Each row is a point. Each copy is the shape, with its points in the same order, turned, moved and blurred by noise. Some copies are also mirrored. Which?

Shape (8 x 2)
[[ 13   4]
 [ 13  43]
 [ 54  -2]
 [ 48  12]
 [-48  21]
 [  8 -82]
 [  5  -2]
 [-69  62]]
Copy 1 (8 x 2)
[[-28 -12]
 [-42 -45]
 [-65   6]
 [-69 -10]
 [ 26 -42]
 [  0  66]
 [-18 -12]
 [ 32 -93]]
Copy 1 is: only turned
Copy 2 (8 x 2)
[[ 19  -1]
 [ -8 -47]
 [ 47 -22]
 [ 40 -28]
 [-53  -1]
 [ 44  81]
 [ -1  -3]
 [-89 -25]]
Copy 2 is: mirrored
Copy 3 (8 x 2)
[[ -7  -6]
 [ 27  10]
 [-40  32]
 [-19  45]
 [ 44 -35]
 [-63 -46]
 [ -3  -6]
 [ 88 -33]]
Copy 3 is: mirrored
Copy 4 (8 x 2)
[[  3  -9]
 [ 15 -37]
 [-31 -30]
 [-25 -38]
 [ 43  33]
 [-56  44]
 [  1  -3]
 [ 89  15]]
Copy 4 is: only turned

Shape (7 x 3)
[[ 14 -63 -60]
 [ -1  24  42]
 [-14  43  58]
 [  2  37 -77]
 [-22   2 -45]
 [ 42 -15   6]
 [-59  15   1]]
Copy 1 (7 x 3)
[[ -5  49 -74]
 [ 10 -28  36]
 [ 15 -35  58]
 [-85  29  -4]
 [-31  42   1]
 [  0 -32 -32]
 [  1  38  50]]
Copy 1 is: mirrored
Copy 2 (7 x 3)
[[  7  18  91]
 [-14  12 -42]
 [ -6   5 -63]
 [ 75  63  33]
 [ 43  11  21]
 [-24  40  23]
 [ 38 -31 -13]]
Copy 2 is: only turned
Copy 3 (7 x 3)
[[-73 -48  -1]
 [ 45  11 -32]
 [ 64  26 -46]
 [-14 -76 -74]
 [-32 -32 -66]
 [  9 -24  16]
 [ -6  31 -82]]
Copy 3 is: only turned
Copy 4 (7 x 3)
[[ 88 -23  22]
 [-30  28 -25]
 [-49  35 -40]
 [-14 -36  57]
 [ 16   0  54]
 [ 20 -20 -35]
 [-10  50  39]]
Copy 4 is: only turned

Shape (10 x 4)
[[ -33  -41  -22   44]
 [  36   11    4  -12]
 [  31  -24   10  -27]
 [ -25   49  -26   16]
 [  49  -10   77   15]
 [ -52   34  -71   23]
 [-108  -50  -22    9]
 [  -5   40   27   27]
 [ -20   17   18  -57]
 [  15   46  -46   53]]
Copy 1 (10 x 4)
[[ 30  12 -40  49]
 [ -4  -9  50   4]
 [-21  14  24 -10]
 [ 69 -37  28  23]
 [-74 -49  18   6]
 [104  -1  10  35]
 [ 74  15 -86  -3]
 [ 15 -60  20  17]
 [ 21 -18  19 -56]
 [ 53 -24  48  72]]
Copy 1 is: mirrored
Copy 2 (10 x 4)
[[ 14  70   0 -20]
 [ 22 -25 -22  38]
 [ 13 -16   5  62]
 [-15 -10 -30 -51]
 [ 77 -25 -33  49]
 [-41  28 -17 -59]
 [ 19  74  64 -69]
 [ 38 -19 -50 -13]
 [  8 -64  35   2]
 [-22   8 -81 -18]]
Copy 2 is: only turned

Shape (12 x 6)
[[  20    1  -59   18  -55    7]
 [  25   60    4   15   92  -39]
 [ -19   -4   26   58    3   -5]
 [  11  -25  -31   62  -34   42]
 [ -28   27   28   44   48  -58]
 [ -10  -54  -20    3  -33   27]
 [  12   51  -18    5  -41   -2]
 [  18   72  -14  -40  -47   48]
 [  -3  -19   36   25   35  -36]
 [ -18   34  -58  -11  -49   63]
 [  18   20  -30  -17  -88   44]
 [ -39   13 -116    4   17  -13]]
Copy 1 (12 x 6)
[[ -6  39  13 -44 -36  43]
 [-99 -15 -41  19  -4 -60]
 [-26 -10  -4 -10  57  11]
 [  8  67   4 -39  27  33]
 [-94 -31 -33  33  40  -2]
 [ 43   8 -14 -66  -1  32]
 [-23  10  51   7 -37  11]
 [ 16   9  57  10 -66 -23]
 [-53 -48 -36 -33  36   1]
 [ 46  50  21  16 -34  18]
 [ 40  25  50 -26 -62  26]
 [-32  57 -80  39 -58  42]]
Copy 1 is: mirrored
Copy 2 (12 x 6)
[[  0 -31  16  29  56 -58]
 [-19 -37 -85 -88   1 -18]
 [ -2  31 -10 -20  43  15]
 [-20  33  28  22  39 -53]
 [ 10   0 -74 -54  49  29]
 [  5  15  35  50  -6 -12]
 [ 14 -51  17 -19  51 -42]
 [ 25 -65  60 -41  20 -54]
 [-18  13 -37 -30  11  44]
 [ 52 -18  57   8  14 -83]
 [ 11 -51  72  20  38 -47]
 [ 57 -13 -69  45   3 -84]]
Copy 2 is: mirrored
Copy 3 (12 x 6)
[[ -51   32    5   54  -71  -17]
 [  12  -91   66  -14   14   -9]
 [   4   17   -5   24   18   33]
 [  13   51   -4   53  -62   20]
 [  -2  -49   20   16   48   34]
 [   7   43  -30   57  -17  -31]
 [ -62   -4    5   -4  -46   -8]
 [ -60   -3  -34  -31  -93  -21]
 [  28   -1   17   18   50   -1]
 [ -41   -2  -46   38 -101  -20]
 [ -57   50  -36   -1  -80  -16]
 [ -42  -40    3  119  -46  -33]]
Copy 3 is: mirrored
Copy 4 (12 x 6)
[[-35  48   5 -41  40 -22]
 [ 69  40   7 -27 -81  43]
 [ 12 -23  65 -27 -16 -17]
 [-60   1  42 -51  11  -4]
 [ 76   2  46 -11 -52 -16]
 [-39 -24   2  -5  44 -14]
 [  2  66  32 -20  29  -3]
 [-31  88  29  15  53  53]
 [ 49 -28  26 -15 -16   7]
 [-76  69  19  17  28   3]
 [-49  56  31  -7  82  10]
 [-42  55 -45  11 -39 -62]]
Copy 4 is: only turned

Shape (14 x 8)
[[ 31  94  14 -31  30  -8   9 -13]
 [ 44  44  43 -24 -22  -9 -45 -10]
 [ 51  28 -31  42  13 -93  49 -72]
 [-15  71  -1 -29 -28 -18 -10  10]
 [ -7 -36   4  23  -5   0  45  44]
 [-42 -68  52   9  -8  34   8 -15]
 [ 63  39 -38  19  62 -40  35 -51]
 [-32  97  25  -4  -5  -5 -61  21]
 [ 37  51   1 -58   6 -19   8 -11]
 [-40 -85  35  -3   1 -13   0  53]
 [ 34  63  36  -3 -31  23  -5   3]
 [ 28  31 -66  24  34 -56   1 -23]
 [-18 -74 -14   6 -25  34  -1  14]
 [ 23 101  21  -9   7 -10 -53  47]]
Copy 1 (14 x 8)
[[  -2  -19   43   -3   40  -62  -73   -2]
 [  18   -5   26    4   83    8  -38   34]
 [ -33   47   42  107   10  -23  -29  -61]
 [  -9    1   35  -12    9  -16  -87   44]
 [  -5   51  -59  -22  -28   11   -5  -17]
 [ -26  -28  -66  -20   -8   61   21   17]
 [   4   -1   53   74    8  -62   -7  -55]
 [  38  -24   31   -2    8    9 -121   45]
 [ -18    7   31   12   39  -49  -40   25]
 [   3   24 -110   -9  -24   32    5   43]
 [  15    8   38  -33   48    5  -54    0]
 [  17   32   40   71  -33  -47  -24  -10]
 [  -5   22  -46  -20  -30   46   34   33]
 [  57    0   34  -17   38  -26 -106   34]]
Copy 1 is: only turned
Copy 2 (14 x 8)
[[ 44  45  -7  53  53   5  10 -17]
 [-16  78 -38  25  35  -4  37   3]
 [-36 -44  19  87  26 -68 -16 -32]
 [ 33  36   0  22  -5   6  24 -16]
 [-26  -8  25 -58   1 -14 -36  -1]
 [-53 -32 -52 -83  -2  20  25   4]
 [-22 -21   4  96  51 -29 -42 -17]
 [ 45  56   7  24  10  50  76  11]
 [ 16  55 -24  34  16  -1 -22 -31]
 [-73   5  14 -96  -5  29  -6 -32]
 [ 31  59 -36   3  39 -25  13  21]
 [-29  -5  32  88   6   4 -24   3]
 [-67 -10 -28 -55 -31  23 -27  26]
 [ 26  86  31  36  39  29  38  15]]
Copy 2 is: mirrored
Copy 3 (14 x 8)
[[ 42  51  18   9 -35  52  70  55]
 [ 49  -4  10  -7 -80  34  52  16]
 [ 97 116  36  20  -1   1 -30  49]
 [ 15  26  10 -31 -30  69  30   8]
 [ 24 -20 -35  26  33  -4 -19  29]
 [ 59 -66  14  20  42 -37  25 -26]
 [ 45 107  33  40 -19  -8  13  82]
 [ -7  31  -1 -59 -54  39  75 -17]
 [ 33  26  39   2 -29  51  44  67]
 [ 37 -78   0 -17  49 -32 -18  31]
 [ 44  10 -17  23 -51  59  59   3]
 [ 10  89  31   3 -19  -9 -16  41]
 [  9 -54  21  50  16 -14 -27 -10]
 [  8  24 -36 -46 -82  37  55  26]]
Copy 3 is: only turned

Shape (13 x 9)
[[ 21   1   0 -14 -23  27 -31 -28   1]
 [ 21   7   3  20  -7  18 -20  54  -1]
 [ 22  13 -19  61  24 -18 -31  -7  17]
 [ 16 -46 -11 -10 -11  21 -36  37  12]
 [-14  17   4  -3   4  37   8   6 -15]
 [ 13  21  12  27  15 -65 -28  27 -30]
 [-38 -79 -82  -6  16   3  49  40  17]
 [ -2  20 -25  -2  10  32   5 -21   3]
 [ 27  13 -27 -10   5  39 -46 -26 -10]
 [-73 -57   5  -4  11  37 -41 -20 -38]
 [-12  29  -8 -11  -6  -8  -8  -6  32]
 [-34  36 -28  36 -23 -16  -5  -5 -10]
 [ 23 -34   5  17 -47  21 -10 -26  25]]
Copy 1 (13 x 9)
[[-26 -13   9  23  11   1 -26   8  27]
 [-25 -17  30 -21 -12 -10  22 -42   1]
 [ -3  11   6 -63  -5 -27   9  24  26]
 [-40 -22  30 -15 -30  45 -12 -23   4]
 [-28 -22  -8  20  14   1  39 -11  10]
 [ 29  -2  42 -53  34 -10  17   0 -25]
 [-49 -53 -34 -30 -73  68  48  36 -47]
 [-32  -9 -12  20   0  -9  26  26  14]
 [-48  -6  31  15  11  -4  -8  30  41]
 [-54 -43 -29 -16  55  85  15   2  29]
 [-18  24 -18   8   6  -8   2   6 -18]
 [-27 -17 -29 -30  32 -35  15  15 -24]
 [-11 -33 -24   1 -23   5 -48  -9  27]]
Copy 1 is: only turned
Copy 2 (13 x 9)
[[  4 -31  22   3  30   8  28 -15 -11]
 [-53 -11   7 -10  -5   1  -7   7  26]
 [-22  11   9   2  25 -71  -4  13  -7]
 [-23 -25  32 -33 -28  -2  26 -28  14]
 [ -4 -13 -30  -3   1  21   9  15   0]
 [-21 -13  -1  53 -15 -52 -45 -12  18]
 [  0  56 -24 -50 -99 -14  54 -18 -26]
 [  3  -3 -18   6  13   3  36  21 -22]
 [-11 -40   8  15  30 -10  55   4 -17]
 [ 46 -35 -63 -42  -1 -13  34 -60  18]
 [ 22  15  17  22   4   0  16  22  14]
 [ -5  43 -29  36  23 -15   7 -15  13]
 [  2   7  39 -32  30   9   6 -34 -26]]
Copy 2 is: only turned
Copy 3 (13 x 9)
[[  12   14  -31   -3  -31  -17  -10    2    4]
 [ -27   33  -15   -8   40   17  -14    2    6]
 [ -11    4   18   27   20   11  -72   43    0]
 [  -8   23  -36  -34   34  -22  -21  -22  -21]
 [  -8   30   -1    6   -1   19   33   10  -16]
 [ -34  -11   55   -7   16   18  -51   -7   37]
 [  -8   14   12   21   50   -8  -12  -60 -121]
 [   0   20  -22   40  -13    2   10   13  -25]
 [ -17   14  -47   14  -33  -25  -13   19   -3]
 [ -17   -2   21  -52    3  -71   28   23  -55]
 [  23    2    6   34   17  -11   -1   -2   13]
 [  -3   37   55   29   -1  -12  -11   18   -5]
 [  58   30  -15  -31   -3   -8  -39    5  -20]]
Copy 3 is: only turned

Shape (15 x 11)
[[  40  -11   52  -57   11   39   43   15   27   14  -48]
 [  46   59    3  -75    9    8   10   39  -20   37   -7]
 [  35   68  -28   20  -10   25   74   30   38   82   54]
 [ -24   20    5   16   -9   16    9  -38  -30    9   35]
 [  23    4   12  -16   21   35  -28  -58   13  -62  -35]
 [  12   34  -58   12  -20  -22   56    5  -58  -65   16]
 [ -25   18  -53   31   81  -39  -64    9    1  -31   21]
 [ -21  -34   13  -10   15  -27   34   47   77   71   18]
 [ -35  -17   -1   46  -19   -5   42   56  -30   28  -31]
 [  -8  -23    0   35   -9   -7   25  -57   27   82  -34]
 [ -29  -14  -12  -42   32   17    3   42   -6   41  -71]
 [ -80   -6  -23   25   76   -3   62   11  -85  -10   22]
 [ -43   -6 -112   34 -107    1   -2  -24   51   33    3]
 [ -59  -13    5   26   -1   -7   20   10   63   18  -32]
 [  -2  -36   -6   13   19   29   22   13  -18   24   -6]]
Copy 1 (15 x 11)
[[  60  -43   14   22  -57   27    4  -24   -2  -29  -64]
 [  25  -57  -61   45  -21   33   29    2   11  -38   12]
 [ -19  -20 -106   17   24   30   40  -19   55  -11  -94]
 [ -24    4    2  -30   58   23    7   -9    0  -22  -24]
 [  -6  -55   72  -58  -21   41    0  -45    8    3   -3]
 [ -18  -10   -3  -26   45   15  -46   15  105  -66   12]
 [ -68  -46    4  -21   18  -64   -6  -49   35   22   50]
 [   2  -17  -61   19  -21  -71   -8   -3  -15   25  -93]
 [  37   56   -7   37   31  -30  -24  -14   43   -3  -40]
 [  11   53  -29  -54  -12  -16   14  -44  -19    0  -72]
 [  62   -5  -27   41  -21  -17  -23  -49  -21   -8   11]
 [  -8   -5    2   17  109  -65  -22  -44   26  -69    0]
 [ -34   64  -83  -70   24   35  -92   -7   21   62  -31]
 [  36   -4  -11  -27   15  -42  -28  -24    2   53  -56]
 [  -5   14    6   17    2   -9  -20  -42    8  -30  -39]]
Copy 1 is: only turned
Copy 2 (15 x 11)
[[  72   15  -24   -8  -46  -61  -54   65    4   -3  -33]
 [  59    6   54  -21  -47  -50  -51   17   30  -17   43]
 [  63  -44   15  -35  -59  -39   82  -30   28  -23   13]
 [   5   -4    0  -11   -3   16   12    6   21   63    9]
 [  39   72    1   -2   35  -21  -37   41  -48   55  -12]
 [ -44  -13   25   31  -22  -19   22   26  -51   27   72]
 [ -64   42   31  -19   59  -22  -24  -66  -12    5   -4]
 [  10  -12  -44  -36  -31  -11   -4   -5   53  -74  -55]
 [ -12  -73  -62    6  -30  -17  -32  -10    0    6    9]
 [  50   15  -96    8   13   -7   13  -11   55    9   -2]
 [  13    0  -53  -50  -19  -55  -87    3   17  -16   20]
 [-109  -20  -21  -21  -43  -42  -12  -12   24   79   17]
 [  22  -20  -83  -49   47   68   52   -1  -31  -44   77]
 [   7    7  -80  -26  -20   11  -18  -24  -15  -18  -39]
 [  -1  -27  -34  -23    3  -46  -18   25   19   25  -10]]
Copy 2 is: mirrored
Copy 3 (15 x 11)
[[ 54  13 -32  14 -72  36  -2  49 -29 -12   4]
 [ 82  57 -34  43  11  66 -46  25  -4 -26 -19]
 [ 13 121  43  -3  -5  77 -28  -1  57  19   5]
 [  6  34  36  11  43 -10  -1  24  -9 -17   3]
 [ 46 -30 -34  37   2 -53   2  53  14  11   6]
 [-59  -2 -19  53  54  16 -63  25  41 -16 -24]
 [ 38  28 -27  30  48 -92 -73 -69   8 -13  -6]
 [ 19  70   5 -66 -53  24 -40 -42 -39  11  14]
 [-46  46 -18 -11  -7  22  11 -18 -32 -24 -56]
 [ 23  29  19 -83   0  -8  31   7  25 -49  -5]
 [ 41  58 -89 -16 -10  14 -20  11 -46 -33 -12]
 [-54  69  11  34  36 -57 -67   9 -53 -86  -5]
 [-48  13 -28 -99  95  32   9 -16  48  50   5]
 [ -1  47 -15 -60 -19 -31 -10   4 -31  27 -25]
 [  0  33 -25   0 -10   6  11  -7  -7 -32  20]]
Copy 3 is: only turned
